Each wall is flat, endless, passes through zero and stands at right angles to its row. A trip goes straight from one point to another. Which walls does it cross, in order?

Walls:
(1): [-0.56,0.63]
(2): [-0.45,-0.58]
(3): [2.87,-0.34]
Trips:
[0.47,0.68] to [-1.14,0.35] -> 3, 2
[0.72,1.44] to [2.19,-1.42] -> 1
[-1.88,-0.36] to [1.50,-0.05] -> 1, 3, 2
[0.50,1.58] to [0.12,1.78] -> 3
[-1.24,-1.38] to [-0.56,2.57] -> 1, 2
[0.67,-0.74] to [-2.50,-3.76] -> 3

Walls:
(1): [-0.81,-3.03,1.69,0.49,0.59,0.92,1.44,0.20]
(2): [0.05,0.06,0.21,1.24,-0.16,1.20,-0.01,-0.20]
Trips:
[3.30,0.47,-0.45,-2.04,2.03,1.24,0.18,0.45] to [-0.77,-1.76,-0.10,-2.01,0.50,0.62,-1.57,1.37] -> 1
[0.13,-1.50,-1.27,-0.03,2.05,1.70,2.20,-2.60] to [0.22,0.72,0.82,-0.75,-0.15,1.05,-0.40,-2.65] -> 1
[0.66,0.04,-2.56,2.09,1.69,1.48,-2.78,-1.35] to [0.74,0.08,0.35,1.27,-0.21,1.68,-1.95,0.59] -> none
[1.13,-1.03,-1.62,1.98,-0.70,-0.60,-0.78,-1.99] to [-1.32,1.88,1.06,0.64,-0.44,-2.23,-1.07,1.50] -> 2
[-0.88,-2.47,-0.97,1.15,-1.23,-2.15,1.18,0.13] to [-0.83,-0.69,0.47,-1.07,-0.30,-1.11,0.65,-4.47] -> none
[3.43,0.19,-0.60,1.24,0.90,-0.02,-0.43,1.77] to [-2.10,-0.78,-1.53,1.04,1.80,3.72,1.41,-1.11] -> 1
[0.54,0.02,-0.39,-2.55,-0.67,-0.16,0.66,-0.10] to [0.41,3.67,3.58,-1.02,-2.18,-3.27,2.28,-1.51] -> none

Walls:
(1): [-0.61,-2.15,0.57,2.16,1.10,1.44,0.93,1.09,1.07,2.34,1.17,2.24,0.35,4.04]
(2): [0.57,1.37,-0.65,-1.99,-2.17,2.12,1.03,-1.59,0.71,-1.72,-0.93,0.98,1.01,-0.27]
Trips:
[0.60,1.53,1.74,-0.96,-0.25,2.72,-0.70,-1.05,-0.71,1.39,1.04,0.24,0.06,1.96] to [2.19,2.55,-0.69,-1.10,-0.36,-0.18,-1.15,-1.86,-1.08,0.63,2.26,-0.25,0.08,-0.12] -> 1
[-1.46,0.69,-1.10,-0.09,1.85,0.89,-0.30,2.36,0.04,1.63,-0.56,1.51,-2.24,-1.61] to [0.72,-1.15,-1.31,-0.61,-0.84,0.55,0.46,0.35,1.49,-0.50,-0.96,-3.66,-0.42,-2.09] -> 1, 2
[1.75,-1.21,4.06,-0.46,-0.15,-1.51,-1.01,0.88,1.82,1.07,1.27,-0.76,2.33,1.60] to [-0.10,-1.64,0.14,-0.25,1.00,-0.35,-0.20,-0.04,-0.97,0.20,1.41,0.61,-2.68,-0.17] -> none
[-3.10,0.41,0.53,-0.16,-0.56,0.68,-0.84,-2.16,-0.91,0.83,-0.77,-0.15,-0.90,-0.60] to [-1.53,0.00,2.27,2.48,0.46,-2.22,-0.04,3.01,2.35,1.02,-3.16,0.41,-0.17,2.28] -> 2, 1
[-0.03,2.72,-0.65,0.65,-0.80,-2.44,-0.36,4.34,-2.01,1.25,0.96,-0.19,-2.17,3.52] to [0.15,-1.16,-0.42,-0.34,-0.39,0.11,-1.69,1.54,-1.82,2.36,-1.56,-0.53,-1.14,-0.02] -> none
[3.74,0.90,0.37,2.14,-1.38,1.78,-0.56,0.00,-1.46,-3.17,3.24,1.79,-2.66,-0.72] to [0.27,-0.58,1.62,0.71,-0.39,0.24,1.09,-1.71,1.69,-0.48,0.14,-0.79,-0.57,-0.49] -> none
[-0.79,0.80,0.87,-2.61,0.29,-0.76,-2.72,-1.42,-2.06,0.52,2.52,-0.30,3.10,0.12] to [-1.01,0.51,0.76,-0.25,0.52,0.02,1.32,0.11,-1.22,-0.26,2.42,-0.10,-1.45,1.48] -> 2, 1
[-2.28,-0.31,-1.35,1.25,-0.58,0.28,-3.13,0.57,1.00,0.00,-0.73,1.30,-0.24,-1.94] to [0.84,1.06,-1.06,0.54,-1.55,-1.40,-1.93,-1.56,-0.68,-1.91,-2.56,2.67,0.57,0.48] -> 2
[1.30,2.09,-1.20,-1.52,-1.51,-1.57,-1.70,-0.88,-0.06,3.00,-1.67,-0.60,1.91,-0.18] to [1.15,0.65,-0.29,-0.89,-0.17,0.40,0.33,2.55,-0.83,-1.70,-0.69,-2.03,0.59,1.01] -> none
[0.43,-1.63,0.17,1.21,0.26,0.98,0.20,2.38,-1.06,-3.04,-2.32,0.65,-1.24,1.75] to [-2.60,-2.52,-2.52,0.04,0.66,0.58,1.49,2.55,0.67,0.57,-0.34,1.78,-2.16,-0.79] -> none
[-0.96,1.05,0.34,1.32,-0.99,-0.50,-0.91,0.00,0.06,-0.85,1.06,0.31,-0.81,1.55] to [-2.00,1.11,0.44,-2.73,-1.21,1.82,0.43,-0.97,0.76,0.54,0.94,0.25,-2.32,0.13] -> 2, 1
[-0.45,-0.67,-1.92,-0.71,1.89,0.95,0.72,2.32,-0.03,1.66,1.82,1.69,-1.41,2.72] to [0.43,-1.80,-2.32,0.00,2.17,1.03,0.28,1.57,0.67,-0.45,-3.41,1.18,1.82,-1.24] -> 2

Walls:
(1): [-1.30,1.26,-0.06,-2.28,-0.28,0.72,-1.82,-2.74,-0.55,-1.38,2.51,-0.91,1.52,-1.96,1.03,-1.22,-0.46,0.49,-1.23,-0.89,-0.44,-1.12,-0.31,-2.34,-1.16,-0.09,0.80,0.06,1.22,-1.64,-1.55,1.09]
(2): [-0.40,-1.70,-1.30,-0.19,-1.24,1.30,0.64,2.92,0.43,1.59,-1.24,-1.62,-2.13,-2.79,-2.08,0.27,-0.54,-1.61,0.90,-0.77,0.04,-1.29,-3.65,-2.13,-0.68,0.05,1.00,0.69,1.20,-0.94,-2.50,-0.31]
(3): [0.13,-0.24,1.75,1.33,-0.57,-2.03,-0.69,-3.45,-0.74,-0.25,0.38,0.36,-3.50,-3.59,-3.26,-0.75,0.16,1.08,-1.45,-0.92,-0.73,1.23,-1.40,-1.63,0.48,2.00,1.23,1.37,-0.53,1.30,0.09,-1.78]
(4): [0.32,-0.11,1.66,1.10,0.80,-2.25,0.19,-0.43,-2.26,0.33,-1.09,1.12,1.29,-0.13,1.25,-0.20,1.44,2.24,0.19,-2.73,1.34,1.58,-0.53,-1.60,0.41,1.27,2.49,1.68,1.90,1.68,-2.96,0.43]
Trips:
[-0.66,2.88,-0.17,1.22,-1.38,0.92,0.63,-1.81,-1.49,-0.50,-1.24,0.76,-0.32,1.41,-2.35,-3.07,0.21,-1.00,3.15,3.54,-1.93,1.16,0.06,1.37,2.47,2.24,-0.72,1.03,-0.15,-0.89,-1.35,-2.06] to [1.02,0.56,-1.21,1.14,1.00,-2.13,-0.21,2.27,-0.46,-0.25,-1.88,-0.71,-1.37,-1.55,2.47,-0.29,0.98,-0.80,0.20,-0.74,0.91,-0.17,1.99,0.08,0.33,0.01,-3.21,-1.75,0.84,-0.14,-1.43,-1.77] -> 3, 4, 2
[-0.24,1.73,1.74,-1.23,-0.62,-1.94,-2.73,-0.28,0.18,-0.33,1.60,-3.10,0.22,-0.39,-1.32,-0.69,2.25,0.64,1.53,0.62,1.58,-1.29,1.19,1.13,-0.29,0.90,0.93,-0.11,0.29,-0.02,-0.76,-2.08] to [0.85,-0.31,-0.30,0.00,2.94,2.72,-0.25,0.82,1.78,0.63,2.11,-4.52,2.18,0.15,-0.62,-1.83,0.81,0.60,3.09,-1.69,0.57,1.58,0.34,0.94,1.47,0.26,-2.28,-0.41,-2.58,0.15,1.43,-0.60] -> 4, 3, 1
[0.03,2.22,-0.83,-1.94,0.59,0.27,1.12,-0.97,-0.78,1.44,-0.71,1.22,-1.03,1.32,1.75,0.00,-3.62,0.35,-0.93,-0.09,0.28,0.72,-1.02,-0.26,1.43,-0.66,-1.55,1.70,0.47,-1.16,0.19,2.54] to [0.77,-1.03,1.57,-0.70,-1.22,2.91,-0.59,1.70,0.15,-0.53,-3.02,1.29,1.77,-0.69,-0.98,3.69,-1.48,-0.60,0.47,0.72,-0.18,-0.24,1.66,-2.12,1.48,-1.40,0.67,-0.76,2.03,-0.88,1.33,-0.33] -> 2, 1
[0.48,-1.16,2.39,0.42,-1.61,-1.46,0.68,-1.84,-0.31,2.51,1.17,0.19,-0.23,-1.35,1.30,-1.93,-0.28,1.40,-2.06,-1.07,-1.20,1.52,1.42,-0.42,0.55,-1.44,3.00,1.32,2.45,-0.80,-0.29,0.68] to [-0.83,-2.33,-0.42,0.61,2.12,-1.22,-0.62,-1.12,-1.77,0.70,-0.59,-0.91,-3.36,-0.53,-1.16,2.05,-3.01,-0.27,-2.21,1.03,1.24,-2.72,-0.04,-1.64,0.38,0.16,1.56,-1.21,-0.75,-2.02,1.30,0.52] -> 2, 4
